Each row is a point. The points of each table are mixes of a few directions, plus a little noise. Count the directions of each table, and those that both share. Where both have some left over, give the other angles between the two spaces (their principal angles), to ten degrees, smallest first.
In the rows, zero is written as 128.

First:
[[ 45 107  90]
 [151  90 177]
 [ 89 112 116]
 [164 159 125]
 [192 173 131]]
Second (7 x 3):
[[140 135 130]
 [212 178 142]
 [ 62  89 117]
 [109 117 125]
 [ 77  98 119]
 [214 178 142]
 [ 81 101 121]]
Directions: first 2, second 1, shared 1

First (10 x 8):
[[118 144 148 155 132 135 173 111]
 [101 172 183 200 138 146 249  83]
 [140 109 104  96 124 120  75 148]
 [142 106 100  92 123 119  67 151]
 [132 122 121 118 127 126 112 134]
 [135 116 113 108 125 123  95 140]
 [125 133 134 137 129 130 142 123]
 [139 110 106  98 124 121  79 146]
 [137 113 109 103 125 122  86 144]
 [111 155 162 173 134 139 202 100]]
Second:
[[167 160 107 119  96 144  78 107]
 [100 113 141 139 165 128 178 122]
 [181 168 100 113  78 145  54 109]
 [ 96 104 145 137 157 117 171 141]
 [123 119 132 127 123 119 126 144]
 [178 159 103 111  69 134  46 128]
 [106 108 140 132 142 116 153 146]
 [102 105 142 134 148 116 160 145]
 [ 99 118 141 141 173 134 186 109]]
Directions: first 1, second 2, shared 0; angles 40

First:
[[136 117 111 135 132 153 150 121 163 119 147 134]
 [120 110 146 136 122 109 138 108 113  75 157 141]
 [144 151  92 119 140 170 123 155 168 206  92 111]
 [105 135 180 119 114  58  91 125  41 101 113 127]
 [142 142  96 123 138 166 130 147 167 185 105 116]
 [112  90 165 145 115  89 150  86  99  17 190 155]
 [134 178 112 102 136 137  81 178 115 249  45  95]
 [130 101 126 143 127 137 159 104 152  73 172 145]
 [134 119 115 134 131 148 146 122 156 119 145 133]
 [122 133 141 124 125 109 115 130 103 127 119 126]
 [129 131 124 127 129 132 127 131 132 137 124 126]]
Second, 11 rows:
[[118 102 152 140 120 103 144 100 111  53 170 146]
 [119  95 150 143 119 107 152  94 118  40 181 150]
 [142 157  96 116 139 163 114 161 156 215  82 108]
 [125 121 136 131 125 120 132 120 122 107 139 133]
 [117 108 154 136 119  99 136 105 103  64 160 142]
 [125 131 135 126 126 118 121 130 115 129 123 127]
 [130 131 124 127 129 132 126 132 132 138 123 125]
 [137 133 107 127 134 155 135 136 158 156 121 123]
 [139 173 101 106 139 152  92 175 135 248  53  97]
 [106 118 177 129 114  66 111 110  58  68 142 138]
 [151 138  77 127 142 192 146 147 201 191 114 118]]
Directions: first 2, second 2, shared 2

First, 9 rows:
[[108 102 123 128 133  96  98 112 132 131 104 138 155 141 127 137 136 142
  120 143]
 [139 144 105  82 139 105 153 139 148 137 112 117 133 141 146 147 118 121
   94 131]
 [127 111 140 126 114 126 137 135 102 129 108 111 164 105 126 130 115 165
  142  95]
 [143 111 133  93 154 130 136 160 139 138 125 183 168 110 132 136 135 143
  107 132]
 [122 124 126 105 135  88 124 114 145 147  97 124 159 142 135 154 128 112
   90 142]
 [134 132 164 122 138 129 131 132 114 163 116 138 176 126 108 133 142 107
   99 119]
 [127 166 108 189 106 196 125 125 108  83 200  95   7 145 117  72 132 124
  200 124]
 [135 137 131 173 101 160 135 111 143  94 167 120  60  98 140 120 108 102
  169 135]
 [118 124 123 133 131 123 114 124 120 129 125 126 130 144 121 121 137 137
  131 131]]
Second, 9 rows:
[[111 114 148 167  87 120 110  92  83 141 119  71 123 132  94 121 126 124
  167 123]
 [144 147 105 123 138 144 135 133 156 107 152 135  83 135 146 123 128 120
  127 142]
 [113 128  89 118 109  81 123  95 149 117 105  79  97 155 148 149 109 122
  126 149]
 [138 118 152 112 128 113 133 124 116 154  95 113 187 118 121 145 129 136
  105 109]
 [110 164 145 141 128 135 144 133 107 135 112  96 151 137 130 118 120 121
  109  76]
 [154 101 115 156 131 156  81 106 138  99 160 140  84 137 117 108 161 163
  169 166]
 [153 143 143 127 136 175 155 160 130 129 173 168 101 102 121 114 130 102
  137 133]
 [ 93 157 124 107 137 115 168 164 130 137 120 149 143 124 147 133 100  96
   98 101]
 [137  78 130 100 157 114 103 145 143 133 114 200 184 112 129 141 148 167
  115 152]]
Directions: first 6, second 6, shared 4; angles 60, 90
